Every row gives one point. Each copy is the shape, with its points in the same order, turned, moved and blurred by noise. Is it also mirrored, or only turned?

Shape, 7 rows:
[[ 13 -25]
 [-13  14]
 [ -9  24]
 [  8 -50]
 [-52   1]
 [  3  54]
 [ 36  18]]
Copy 1 (7 x 2):
[[ 26   7]
 [-21   5]
 [-23  15]
 [ 44 -16]
 [-34 -31]
 [-43  44]
 [  7  49]]
Copy 1 is: only turned
Copy 2 (7 x 2):
[[-13 -28]
 [ 11  16]
 [ 23  12]
 [-35 -32]
 [-16  46]
 [ 60  17]
 [ 38 -32]]
Copy 2 is: only turned

Shape, 6 rows:
[[ 42  43  17]
 [ -1 -25  28]
 [  4   4  -7]
 [ 10  60  11]
 [  5 -30  21]
 [-37  23 -22]]
Copy 1:
[[ 14 -30  53]
 [  1 -17 -25]
 [ 19   9   8]
 [ -5   2  56]
 [ 16 -21 -25]
 [ -4  51  15]]
Copy 1 is: only turned
Copy 2 (6 x 3):
[[-25  39  -6]
 [ 10 -23  40]
 [  7  -8  -7]
 [  9  46 -24]
 [  2 -24  37]
 [ 48  -5 -24]]
Copy 2 is: mirrored
Copy 3:
[[  8  32  51]
 [ 16   9 -28]
 [-10  -1   5]
 [-25  39  39]
 [ 22   1 -26]
 [-60   2  -4]]
Copy 3 is: mirrored
Copy 4, 6 rows:
[[-18  47  23]
 [ 22   8 -34]
 [ -6  -7   0]
 [-49  27   7]
 [ 27   4 -30]
 [-38 -33 -17]]
Copy 4 is: mirrored

Shape:
[[ 17  60  12  -2]
 [ 10 -17  15  -6]
 [  9 -24 -30 -10]
 [ 11 -24  -1 -11]
 [ 24  16  10   9]
 [-34 -26   5   0]
 [-22   4 -28  17]
 [ 23 -20  11 -11]
 [ 20 -14  -3   5]]
Copy 1:
[[-33 -24 -38  25]
 [ -8  27   7   6]
 [ 30  15  13 -18]
 [  6  32   9  -5]
 [ -8   6 -12  22]
 [ -6   3  54 -12]
 [ 21 -24  27   9]
 [ -5  32   1   4]
 [  9  17   1  10]]
Copy 1 is: only turned
Copy 2, 9 rows:
[[-22  13  46 -20]
 [-16 -16 -26 -13]
 [ 13 -38 -19  12]
 [ -6 -30 -30  -2]
 [ -6  -4   5 -28]
 [ -6   9 -42  22]
 [ 24   7  -5  25]
 [-14 -29 -27 -20]
 [  5 -21 -18 -13]]
Copy 2 is: mirrored
Copy 3 (9 x 4):
[[-15  46 -39  19]
 [ -7  -4  19   3]
 [  4 -45  -4   7]
 [ -6 -22  14   3]
 [ -4  15  -4  24]
 [ 34 -11  16 -30]
 [ 39 -12 -23   1]
 [-14 -12  20   9]
 [  2 -14   7  20]]
Copy 3 is: mirrored
Copy 4 (9 x 4):
[[-27   5 -28 -38]
 [  7  24  23   3]
 [ 28 -17  20  19]
 [ 21  11  22   9]
 [-14   5  12 -24]
 [ -3  21  11  48]
 [-16 -21   1  32]
 [ 20  19  26  -3]
 [  8   0  28  -2]]
Copy 4 is: mirrored

Shape, 12 rows:
[[ 10 -27   9 -18  32  20   1 -30]
 [-13  21  24  -1  23  -6  -4  -4]
 [ -4 -16  26 -16 -12 -13 -27  16]
 [ 12   5  26   4   2 -26  22   1]
 [-13   5 -23   4 -26   2  15  18]
 [  0  10 -20   0   4 -13   0  27]
 [ -1 -16   3  31 -35 -14  20  11]
 [ 11 -22  41  48  14  -3 -29  11]
 [  5   4  10  -7  -2  19 -23   2]
 [ -8  13  23 -12 -14 -26 -12  26]
 [ 31  17 -17   3   4  -6  38  -7]
 [  8   9 -10   2 -12 -10 -33 -19]]
Copy 1 (12 x 8):
[[-38 -26   4 -18  16  30  -1  -7]
 [  8 -18 -11  11  17  19 -11  31]
 [  0   0  34  33  11  15  14  17]
 [ 28 -10  22  -6  23   5 -15  10]
 [ 10  40  -1  -3  -9 -15   2   2]
 [ -1  12   8   2  -6 -21 -15  22]
 [ 24  36  16   6  25 -12  -6 -22]
 [ -7  -8  16  49  49  10 -36 -10]
 [-10  -9  -3  22  -5  12   3   1]
 [ 27   0  24  27   2   2   3  33]
 [ 14 -10  -1 -39  -4 -19 -23  -7]
 [ -7 -17  -6  21   6 -27  21   5]]
Copy 1 is: mirrored
Copy 2, 12 rows:
[[-19 -27  18  12 -39 -18 -22   3]
 [ 13 -13   2   5  12 -12 -23 -21]
 [ -1  -9  34  21  16  31   1  -3]
 [-28  -6   6  -7  21 -12   1 -28]
 [ -8  24 -10 -20  11  17  -5  30]
 [  2 -10  10 -23  27   1  -4  24]
 [-29  37  20 -27  11  25   0  -6]
 [ 12  -8  60 -30  -4  17  -6 -45]
 [ 13  -5  17   8  -9   8   2   0]
 [  4  -5  10  13  43  19   6  -8]
 [-28   5 -10 -23   6 -40  15  10]
 [ 16  14  39  12   7 -14   3  16]]
Copy 2 is: mirrored

Shape (13 x 9):
[[  1  11 -22 -10  -2  25   4 -32 -10]
 [  4  21  11 -17 -13 -12  -2  12 -19]
 [-37  20  10 -13   0 -17  -9  13 -19]
 [ -8  -6  -4   9  15 -15 -14  14  41]
 [-34  20   3 -15  -7   3  16  13  50]
 [  8  32  10  -7 -21  -5 -17  15 -22]
 [  6   0 -19 -12   3 -14  13 -60  -7]
 [ -3  23   6  -2  -1 -11  36  15 -13]
 [-17  28 -21 -14  -4 -17 -10  11 -20]
 [  7 -50 -12  -9   1   4 -17  17 -22]
 [-10 -15  -6  22 -20  26 -14  -8 -11]
 [-10  10  17 -10  23   3  16   8  10]
 [ -4  19 -30   4  13  -1 -15 -60 -22]]
Copy 1 (13 x 9):
[[ -4  -2  -7  34 -16 -16  -1 -20   7]
 [  6  -3  26   1  13  -2  11   4 -22]
 [ -1  15  23  17   1   4 -12  32 -29]
 [-20  11 -19 -25 -28  23   2   9 -27]
 [-39  35   3  -3 -21  23  25  24   0]
 [ 20   9  33   3   7  -6  12  -8 -28]
 [-11 -44   2  28 -37 -13  -3  -2  10]
 [-31   2  38  -4  15   1  -5  -1  -4]
 [ -7  10  22  14  -9 -19   0   8 -39]
 [ 13 -14 -41 -16  22 -22 -18   5 -23]
 [ 24  19 -15  -4 -12 -13 -20  -5  10]
 [-28   4   4   6   8  31  -3   0  -6]
 [  7 -21   2  48 -51 -11 -20 -19  -9]]
Copy 1 is: only turned
Copy 2, 13 rows:
[[-23  10  -7  14   4   0  30 -11  28]
 [ 15  23   9   1  35   0  -3 -24  11]
 [ 16  44  12  10  41   9   7   3  -6]
 [  3   1  -7  32  10  11 -33  21 -13]
 [  0  -7   5  60  53  10  -6  15  -1]
 [ 22  24  -7  -6  33   8   1 -36   5]
 [ -6   4  22  14 -24 -19  28  -1  34]
 [  8  13  29   9  38  28  -8  -9  31]
 [  5  40  12  19  20  16  10 -23  -9]
 [-36  19   0 -31  11  -9 -27   1 -13]
 [-18  -7 -21 -19  16   9  21   7  -6]
 [ -1  20   1  21  37  10 -17  15  31]
 [ -1  26  -4  12 -34   0  46  -3  22]]
Copy 2 is: only turned
Copy 3:
[[ -4 -12  -1 -37 -13 -14 -25 -11   5]
 [-10  18   9  -2 -26   0 -16  11 -32]
 [-17  31   2  18 -30   8 -37   3  -2]
 [  4  11   5  22   0  15  19   1  27]
 [ 12  54   7   9  10 -20  -6  -6  26]
 [-13  12  25   4 -33  -3 -15  17 -28]
 [-20 -15 -14 -22 -12  -1 -12 -56  -7]
 [ 14  26 -16   5 -35 -19 -15  -5 -24]
 [-23  22   1  -2 -48   2 -20   8   7]
 [  2 -16 -22 -23  -8  50  -4  28 -10]
 [ 20 -22  20 -18 -11  27 -27   4   0]
 [  5  20 -17  17   4 -17 -16   5  -1]
 [-31 -36   6 -12 -31  -3 -27 -42  15]]
Copy 3 is: only turned
